Each row is a point. Each copy is the shape, with its points in the same order, stretched, turned, moved and blurred by noise. Is it also mirrored, or only turned?

Shape, 5 rows:
[[-3.1  4.6]
 [ 0.6 -3.0]
 [ 4.2 -0.1]
 [ 1.0  4.6]
 [ 1.2 -1.1]]
Copy 1:
[[ 4.9  4.1]
 [-0.9 -3.2]
 [-5.7 -0.7]
 [ 0.0  4.1]
 [-1.2 -2.1]]
Copy 1 is: mirrored
Copy 2 (5 x 2):
[[ 1.9  7.8]
 [-0.5 -2.8]
 [ 4.2 -2.4]
 [ 5.5  4.0]
 [ 1.4 -1.1]]
Copy 2 is: only turned
Copy 3 (5 x 2):
[[ 3.5 -5.4]
 [-0.2  2.2]
 [ 3.2  5.0]
 [ 5.6 -0.9]
 [ 2.1  2.7]]
Copy 3 is: mirrored

Shape (7 x 4):
[[ 1.3 -0.6 -1.9  6.9]
 [ 2.7  5.1  7.7 -1.8]
 [-2.2  4.8 -1.8  2.7]
 [-1.3  2.5 -1.4 -0.2]
 [-1.9 -5.6 -4.0 -0.7]
 [-1.0  3.7 -2.0 -0.5]
 [-2.7 -1.3  3.3  2.4]]
Copy 1:
[[ 0.1 -7.5 -3.9 -3.2]
 [-0.9 -1.4 10.0  0.5]
 [-0.1 -0.5 -0.1 -5.9]
 [-0.7  1.5  0.0 -2.2]
 [-3.7  0.4 -7.1  2.2]
 [ 0.4  2.5  0.2 -2.6]
 [-5.8 -5.0  0.6 -1.8]]
Copy 1 is: mirrored
Copy 2 (7 x 4):
[[ 6.1  5.3  1.7  3.8]
 [-2.2 -5.8  9.3 -4.1]
 [ 2.9 -3.9  0.3  3.6]
 [ 2.0 -2.6 -0.6  0.6]
 [ 1.8  6.8 -5.4  0.7]
 [ 2.7 -3.7 -1.1  0.4]
 [-2.7  2.7  3.7  2.9]]
Copy 2 is: mirrored
Copy 3, 7 rows:
[[-4.6  3.1 -1.3 -1.1]
 [ 1.4  3.8  6.0 -7.0]
 [ 0.5  3.9  1.3 -0.1]
 [ 1.2  3.1  0.6 -1.6]
 [-0.2 -2.4 -3.3  0.0]
 [ 2.2  3.6  0.1 -1.4]
 [-1.8 -1.0  2.7 -0.2]]
Copy 3 is: mirrored

Shape:
[[-4.7 -1.4  1.4  1.0  6.5 -3.5  1.8 -6.5]
 [ 0.8 -0.9 -4.9  1.1 -2.8 -0.9 -0.8 -3.7]
 [ 1.8  0.9 -0.9 12.7  1.5 -3.4  4.1  0.3]
 [ 0.0 -0.4 -0.1 -3.0  2.0 -3.3  4.4  0.6]
 [ 0.4  1.2 -2.8 -3.3  4.4 -1.5 -2.8  1.0]
 [ 1.5  1.4  2.3  3.6 -1.1  3.6  4.3  0.8]
 [-1.0 -0.2 -9.9 -2.2 -0.1 -1.5  4.0 -7.3]
 [ 1.6 -1.7  0.6 -2.1 -0.2 -3.6  3.9 -0.5]
 [-0.2 -0.8  1.3 -2.5 -2.6  7.9  0.2  1.1]
 [ 0.3 -1.1  2.5  3.2 -0.7  2.8  2.9  0.5]
 [ 0.1  4.1  3.0 -1.4  0.8  0.6 -0.6  0.3]
 [ 2.5 -0.5  2.6 -4.1  5.9 -0.5  3.3 -4.2]]
Copy 1, 12 rows:
[[  0.8   1.5  -4.7  -3.4   4.8   1.6  10.3  -1.7]
 [ -1.9   0.3  -2.7  -0.2   4.4  -2.4  -0.7  -2.1]
 [  4.6   2.7 -12.1  -2.0   0.9   2.6  -2.2   1.4]
 [ -4.9  -0.7  -2.2   0.0   1.1   3.3   4.0   3.1]
 [ -4.4   3.3   2.0  -5.7   1.3  -0.3   1.8   0.4]
 [  3.7  -1.7  -2.9   2.1  -1.8   2.9  -2.7  -0.6]
 [ -5.9  -2.7  -3.5  -1.9   9.2   1.7   2.4  -5.8]
 [ -4.0  -0.9  -2.5   2.7   2.0   1.1   2.7   3.7]
 [  1.4  -4.9   3.3   1.7  -2.6  -1.2  -2.2  -1.4]
 [  3.2  -2.4  -3.0   1.6  -1.5   1.1  -0.7   1.1]
 [  0.0   4.0   0.2   0.4  -3.2   2.8  -0.2  -0.5]
 [ -1.0   1.1   2.6  -0.7   6.6   2.9   4.7   1.7]]
Copy 1 is: mirrored
Copy 2:
[[-0.5 -3.3  0.1 -1.8 10.9  4.3 -3.2  3.5]
 [ 0.8 -1.8 -4.0  4.0 -1.5  4.5 -3.5 -2.0]
 [-1.3  4.0  7.0  3.0 -1.8  5.4 -8.4  5.2]
 [-2.7 -2.6  1.0  0.4  3.7 -1.6  2.8  0.4]
 [ 3.8  0.0 -4.6 -0.7  3.1 -4.4 -0.9  0.3]
 [ 1.9 -0.5  3.4  0.4 -3.5  6.4  3.6  3.1]
 [ 0.2 -8.9 -3.1 12.7  4.2  1.7 -1.4  0.0]
 [-3.0 -2.1  2.3 -0.5  2.3  0.2  1.6 -2.5]
 [ 3.5 -3.5 -3.9 -2.8 -5.7  5.3  5.3  0.7]
 [ 0.4 -1.6  2.7 -1.5 -2.6  5.2  1.6  2.8]
 [ 2.2  2.7 -1.2 -3.4  1.3  2.8  3.9  1.0]
 [ 4.2 -3.8  2.5 -2.5  7.2 -0.1  2.4 -0.6]]
Copy 2 is: only turned

Shape (15 x 9):
[[ 2.8  2.2 -1.9 -2.3  1.1  3.2  1.8  2.4 -2.8]
 [-5.4 -1.2 -4.2 -3.1 -2.2 -1.9 -7.0 -0.2 -4.9]
 [ 1.6 -2.0 -3.8 -2.1 -0.2 10.1  2.4  0.5  0.2]
 [ 0.2  4.3 -5.6 -1.0  1.4 -2.0 -0.2  1.5  1.2]
 [ 0.6  3.9 -3.0 -2.8 -1.5 -2.0  2.8  1.9  0.6]
 [ 2.5  1.7  1.7 -1.6 -1.0 -2.1 -2.1 -0.9 -0.9]
 [ 2.7 -2.0 -1.1  0.2  0.8  0.2  3.8 -2.2 -2.0]
 [ 3.5 -2.4 -5.0 -2.2 -2.8  5.7  2.9 -2.6 -3.7]
 [ 1.2 12.6 -2.1 -2.6  1.4 -2.0  1.8  1.9  0.6]
 [ 2.1 -2.1 -2.9 -2.4  1.1 -1.8  3.4 -2.5  0.2]
 [-9.5 -1.1 -2.8 -1.2 -0.3  1.0  2.3  1.5 -3.7]
 [ 2.9 -2.4 -5.2  1.8 -4.0 -0.7  2.5  0.5  0.5]
 [-1.9 -3.1 -3.5 -1.6 -0.3 -1.8 -0.6  2.4 -3.2]
 [ 0.3  2.9  0.1  3.0  1.5  3.9 -7.8  2.0  1.4]
 [ 1.4 -1.1 -0.5  6.8  0.9 -1.7  3.8 -1.7 -5.7]]
Copy 1 (15 x 9):
[[ 2.1  1.2  5.6 -3.1  2.4  0.0  5.1  2.2 -0.4]
 [-8.6  1.4  2.9  1.7 -2.3 -0.9 -4.6  0.3 -4.8]
 [ 8.5  0.4  3.3 -2.2  4.9  4.9  4.0  3.7 -2.8]
 [-0.1  4.2  0.9 -1.2 -3.3 -0.7  3.4  1.8 -0.7]
 [-0.8  0.8  1.6 -0.7 -0.7  0.0  6.6  2.7 -0.4]
 [-2.5  0.6  3.2  0.4 -0.6 -1.5  0.8  0.1  4.4]
 [ 2.3 -0.1  2.5 -0.6  0.2  1.6  3.4 -3.7 -0.8]
 [ 3.1 -1.4  5.2 -2.7  1.0  6.4  4.8 -1.2 -2.8]
 [-2.1  6.9  4.4  0.4  0.9 -1.0  9.0  5.4  4.3]
 [-1.0  0.5 -0.4 -2.3 -0.5  1.6  4.0 -3.7 -0.4]
 [-3.5  2.3  2.8  2.5  5.1 -0.5  3.1  0.1 -9.8]
 [ 4.3 -3.8  0.9 -0.6 -5.2  1.1  4.1 -0.8 -1.6]
 [-3.0 -0.3  1.5 -1.6 -1.8 -2.5  0.9 -0.1 -4.9]
 [ 5.0  3.9  3.9  2.3  0.3 -2.2 -5.0  4.5  2.8]
 [ 2.9 -0.6  6.4  1.8 -2.4 -3.4  3.3 -7.5 -2.7]]
Copy 1 is: only turned
Copy 2, 15 rows:
[[-4.6 -0.1  2.3 -4.6 -0.3 -2.1 -1.4  1.2 -0.8]
 [ 1.4  0.5 -1.8  1.9 -7.6 -8.2 -0.1  5.8 -6.2]
 [-8.5  1.7 -1.1 -4.6 -2.3  0.9 -3.1  2.5  5.5]
 [-0.9  3.0  4.6 -0.2  1.8 -6.0  2.9  2.9 -0.8]
 [ 0.1  2.0  6.1 -3.1 -1.2 -2.3  2.7  0.9 -1.1]
 [ 1.6 -2.1 -1.7 -2.7 -1.4 -2.2  3.3  0.0 -2.6]
 [-3.8  3.1 -1.0 -2.1 -0.1  2.3  1.5 -0.6 -3.1]
 [-5.6  5.7 -2.0 -6.2 -3.4  1.5 -1.4  3.5 -1.1]
 [ 1.7  1.3  8.6 -5.4  3.1 -8.6  2.1 -2.4  0.2]
 [-4.4  3.3  0.9 -1.8 -1.0  0.6  5.4 -0.3 -2.5]
 [-1.6  2.4  4.0  3.2 -7.2 -3.0 -4.5 -0.5 -3.4]
 [ 0.0  5.2  0.9 -0.3 -0.2  3.0  1.1  5.9 -1.8]
 [-2.0  0.7  1.6  1.7 -4.0 -1.9  0.2  4.4 -5.2]
 [ 0.8 -4.2 -4.5  2.1  2.3 -6.1 -2.2  3.6  3.3]
 [ 0.3  5.5 -1.6  2.5  3.3  2.8 -3.9 -0.2 -7.8]]
Copy 2 is: only turned
Copy 3, 15 rows:
[[ -1.1  -1.1  -5.2  -5.1   1.6  -2.0   2.0   1.4  -1.9]
 [ -1.1  -4.9   7.0  -2.5  -4.9   0.1  -2.0   1.7  -5.0]
 [ -5.2  -5.8 -10.4  -0.8  -4.4  -3.8   3.8   1.9  -0.6]
 [ -1.9  -0.7   1.1  -4.9   1.2  -6.4  -1.5   0.9  -0.2]
 [ -1.6  -0.6   0.5  -6.6   1.2  -4.5   2.3   0.1   1.4]
 [  1.4   2.3  -0.2  -2.5   0.4   1.9  -0.8  -0.3   0.9]
 [  2.7  -2.9  -4.1  -3.1  -0.4  -0.7   2.0   5.3   2.3]
 [ -0.8  -4.5  -8.2  -4.2  -5.9  -3.4   4.0   5.0  -0.5]
 [  0.7   4.2   1.4  -5.8   7.1  -7.5   1.9  -5.7  -1.2]
 [  2.1  -3.9  -2.7  -5.7  -1.9  -1.7   0.6   3.6   4.0]
 [ -1.6 -10.2   6.2   0.5   0.0  -2.7   5.7   3.0  -3.5]
 [ -3.3  -1.4  -2.5  -4.3  -4.2  -4.0   1.6   7.5   1.6]
 [ -1.6  -5.1   2.1  -5.4  -2.1   0.1  -0.2   5.1  -1.5]
 [ -5.3   2.9  -1.3   5.0   1.4  -0.9  -3.9  -0.7  -3.4]
 [  4.4  -0.1  -0.7   1.2   3.8  -1.7   2.7  10.4  -1.7]]
Copy 3 is: only turned
